Each row is a point. Each copy is the shape, with its points in the same order, turned, moved and blurred by noise. Some copies are also mirrored. Which?
(in the rows, 128 means zero)

Shape:
[[120  80]
 [ 45 132]
 [168 123]
 [215 134]
 [ 60 123]
 [148 122]
 [121 127]]
Copy 1:
[[170 117]
 [149 209]
 [111  88]
 [ 76  63]
 [158 200]
 [119 115]
 [135 156]]
Copy 1 is: mirrored
Copy 2, 7 rows:
[[103 159]
 [ 82  75]
 [162 165]
 [200 190]
 [ 92  94]
 [149 149]
 [135 138]]
Copy 2 is: mirrored
Copy 3, 7 rows:
[[ 95 166]
 [ 48  88]
 [154 139]
 [207 148]
 [ 54 100]
 [135 135]
 [115 116]]
Copy 3 is: mirrored

Shape (9 x 4):
[[162 173 118  27]
 [ 66 152 156 135]
 [179 123  88 123]
 [151 115 158 130]
 [221 154  92 104]
 [174 116 160 143]
 [ 75 152 168 101]
 [169  46 151 180]
 [176 138 146 104]]
Copy 1 (9 x 4):
[[ 56  85 136 184]
 [141 179  68 141]
 [162 100 173 149]
 [140 124 128  98]
 [119  92 213 151]
 [144 127 147  85]
 [110 159  59 141]
 [210 101 138  52]
 [114 109 152 119]]
Copy 1 is: mirrored
Copy 2, 9 rows:
[[235 109 104  70]
 [137 152 183 150]
 [129 113  70  82]
 [121  86 131 106]
 [148 106  60  39]
 [110  72 130  89]
 [169 131 182 144]
 [ 55  51 101 136]
 [152  87 115  79]]
Copy 2 is: mirrored

Shape, 14 rows:
[[128  80  87 173  74 155  72 159]
 [152  92 117 131 138  58 144 165]
 [108  93 133 154 151 171 150 154]
 [112 136 148  75  62  57  69 152]
 [171 141 157  90  70  51  79 122]
 [101 104 107 141  97  96  48 139]
 [183  80 168 136 174 172  98 135]
 [114  78 141 168 124 113 147 150]
 [137 169  83 143 181 149 103 122]
 [ 86 165 205 149 173 132 118 125]
 [106 106  85 106 179 134 128 169]
 [149 150 205 111 138 123  52 205]
 [188 165 169  85 169  79 136 127]
 [187 142 138 136 127 160 125 165]]
Copy 1, 14 rows:
[[142 120  84 147  79 216 156 103]
 [168 144 165 160  93 142 147 190]
 [144 118 129 169 133 126 170  85]
 [176 117 162  46  48 169 116 161]
 [176 166 157  55  69 164  83 179]
 [150  90 102  86  82 188 149 156]
 [138 195  87 118 141 115 180 119]
 [189 117 125 170 116 144 154 131]
 [ 69 121 137 127 168 152 129 140]
 [172 110 154  81 198 103 140 110]
 [ 98 100 162 150 106 125 185 137]
 [169 171 173  38 147 167 193 124]
 [138 185 193  96 143  98 114 180]
 [129 193 158 136 135 168 137 107]]
Copy 1 is: only turned
Copy 2:
[[ 99 124  76 112  68 144 102  96]
 [114 126  93 144 154  48 148 126]
 [111 136  88 115 172 168 144 127]
 [ 96 113 202 111 100  55 103 101]
 [141  93 195 151  98  47 130  93]
 [115 156 127  97  89  91  99  79]
 [151 107  96 167 182 161 129  56]
 [114 120  87  97 147 112 169 117]
 [159 202 116 179 141 145 115 134]
 [134 180 181 118 184 153 187  91]
 [ 99 170  96 141 185 122  93 142]
 [ 65 136 183 178 150 122 146  30]
 [156 122 178 202 186  73 159 115]
 [120 111 120 196 133 149 143 116]]
Copy 2 is: only turned
Copy 3 (14 x 8):
[[194 186  93 158 162 110 111  90]
 [149  65 147  86 173 113  92 107]
 [179  96 123 161 122 119 166 138]
 [104 160  94  64 195 134  61 172]
 [ 70 164 145  82 186 131  51 142]
 [159 169 110 101 219 130 115 123]
 [162 127 202 187 150 116 138 162]
 [154  81 102 154 173  97 132 115]
 [153 149 164  97 135 167 193 114]
 [ 98  93 123 156 170 176 185 188]
 [206 104 142  84 131 123 161 149]
 [141 122 148 147 185 207  78 194]
 [ 80  97 208  87 135 147  99 164]
 [147 131 164 153 111 155 110 127]]
Copy 3 is: mirrored
Copy 4 (14 x 8):
[[165  49 109 133 157 126  70 177]
 [211 117 173 126  90 131 141 137]
 [139  72 157 159 167 111 174 157]
 [177 119 135   7 110 107  90 146]
 [176 116 118  26  81 143 103 104]
 [179 107 125  76 160 149  76 180]
 [171  39 146 126 180 168 174  89]
 [174  83 145 133 119 133 166 181]
 [113 136 170 151 179 160 109 110]
 [ 92 112 180  70 159 169 198 157]
 [168 117 196 149 179 104 127 136]
 [136  40 210  26 148 150 123 115]
 [153 136 179  74 104 160 174  59]
 [127  58 157 128 120 134 130  91]]
Copy 4 is: mirrored
